Every row gives one point. The points of each table are mixes of a few directions, plus a little noise. Count the directions of each table, and those that both share. Where both have some left over, give the other angles between the two spaces (their principal angles), to ten degrees, smallest first.

First, 4 rows:
[.33 -.53]
[-.31 .51]
[.07 -.12]
[-.09 .14]
Second, 5 rows:
[-.34 .56]
[.06 -.11]
[-.02 .03]
[-.08 .13]
[.39 -.61]
Directions: first 1, second 1, shared 1

First, 6 rows:
[-.48 .90 .05 -.20]
[-.05 .10 .00 -.04]
[.21 -.37 -.02 .08]
[.44 -.88 -.05 .21]
[-.02 .05 .00 -.01]
[-.10 .22 .02 -.07]
Second:
[-.82 .00 -.27 -.08]
[.31 .08 .12 .02]
[-.45 .19 -.10 -.08]
[.85 .02 .27 .09]
[-.08 -.49 -.14 .08]
[-.22 -.27 -.13 .02]
[.41 .46 .23 -.03]
Directions: first 1, second 2, shared 1

First (8 x 6):
[.03 .47 .63 -.26 -.09 .04]
[.50 -.41 -.44 .27 -.01 -.15]
[-.72 -.27 -.53 .11 .18 .14]
[.35 .22 .39 -.11 -.11 -.06]
[.19 -.18 -.20 .11 .00 -.05]
[.25 .04 .09 -.01 -.06 -.05]
[-.17 .56 .72 -.32 -.08 .08]
[-.43 -.41 -.65 .21 .17 .08]
Second, 6 rows:
[.03 .30 -.15 -.43 .01 -.60]
[-.17 -.32 -.27 .27 .34 .03]
[-.37 -.19 -.53 -.06 -.48 .29]
[-.14 -.06 -.16 -.04 -.40 .27]
[.67 .19 .57 .06 .29 -.27]
[.00 .06 .56 .18 .23 .26]
Directions: first 2, second 4, shared 2

First:
[-.01 .11 -.02 -.02 -.32 -.21 .27 .11 -.15]
[.23 .07 -.06 .32 -.41 -.13 .32 .47 -.27]
[.46 .14 -.01 .09 -.27 -.38 .06 -.51 .52]
[-.36 -.14 .05 -.24 .51 .34 -.33 -.16 .00]
[-.29 .14 .01 .06 .05 .34 .21 -.32 -.27]
[-.32 -.34 .07 -.13 .94 .68 -.70 -.02 .07]
[.09 -.01 -.04 .27 -.19 .06 .19 .52 -.34]
[.20 -.07 -.03 .02 -.23 -.32 .02 .52 -.01]
[.00 .11 .03 -.36 -.08 -.39 -.04 -.62 .45]
Second:
[.01 .11 -.31 .04 .40 -.14 .16 -.06 -.11]
[-.14 -.41 .46 .40 -.59 -.03 -.07 -.19 .16]
[.04 .05 .50 -.02 -.36 -.05 .05 -.18 -.26]
[-.20 -.39 .38 .41 -.55 -.03 -.05 -.15 .21]
[.47 -.38 -.18 -.05 .16 .11 -.26 .13 .20]
[.04 .11 -.56 -.19 .47 .10 -.07 .26 .19]
[-.40 .40 .37 -.09 -.34 -.02 .16 -.08 -.23]
[.42 -.09 -.69 -.04 .82 -.14 .05 .05 -.03]
[-.10 .13 -.62 -.11 .49 .10 -.03 .27 .24]
[-.12 .46 .64 -.36 -.51 .12 .02 -.02 -.35]
Directions: first 4, second 4, shared 0; angles 30, 60, 80, 90

First, 10 rows:
[.28 -.16 .87 -.23 -.15 .04 -.16 -.24 -.30 .29 .54]
[-.20 .16 -.85 .23 .26 -.07 .10 .20 .43 -.41 -.52]
[.12 -.14 .16 -.23 .44 .01 -.16 .17 .07 -.05 .10]
[-.28 .32 -.44 .20 -.28 .51 .00 -.01 -.19 -.42 -.18]
[-.24 .28 -.34 .11 -.05 .39 .12 .04 -.08 -.11 -.33]
[.17 -.16 .52 -.12 .06 -.24 .19 -.11 .01 .71 -.03]
[.26 -.03 .73 .08 -.41 -.20 .16 -.49 -.10 .50 .23]
[-.05 -.31 .43 -.16 -.55 -.28 -.07 .02 -.50 .45 .57]
[-.11 -.02 -.56 -.05 .50 -.03 -.03 .36 .31 -.27 -.33]
[.03 .04 -.54 .18 .19 -.13 -.15 .06 .36 -.71 -.04]
Second (9 x 11):
[-.21 -.25 .02 -.15 -.19 -.30 .18 .26 -.25 .67 .00]
[-.13 -.16 -.02 -.14 -.03 -.11 .00 .22 -.18 .26 .06]
[-.39 -.19 -.35 -.11 -.20 -.28 .22 .42 -.26 .61 -.17]
[-.21 -.39 .09 -.28 -.15 -.41 .09 .41 -.34 .75 .16]
[.60 .02 .70 -.03 .30 .13 -.37 -.47 .26 -.59 .50]
[-.01 .16 -.55 .35 -.03 -.19 .14 -.11 .43 -.37 -.31]
[.10 .55 -.21 .41 .03 .51 .10 -.47 .34 -.60 -.44]
[.11 -.09 .27 -.29 .29 .29 -.41 .13 -.16 -.41 .43]
[.14 .37 .06 .24 .00 .38 .07 -.40 .19 -.31 -.22]
Directions: first 5, second 4, shared 4
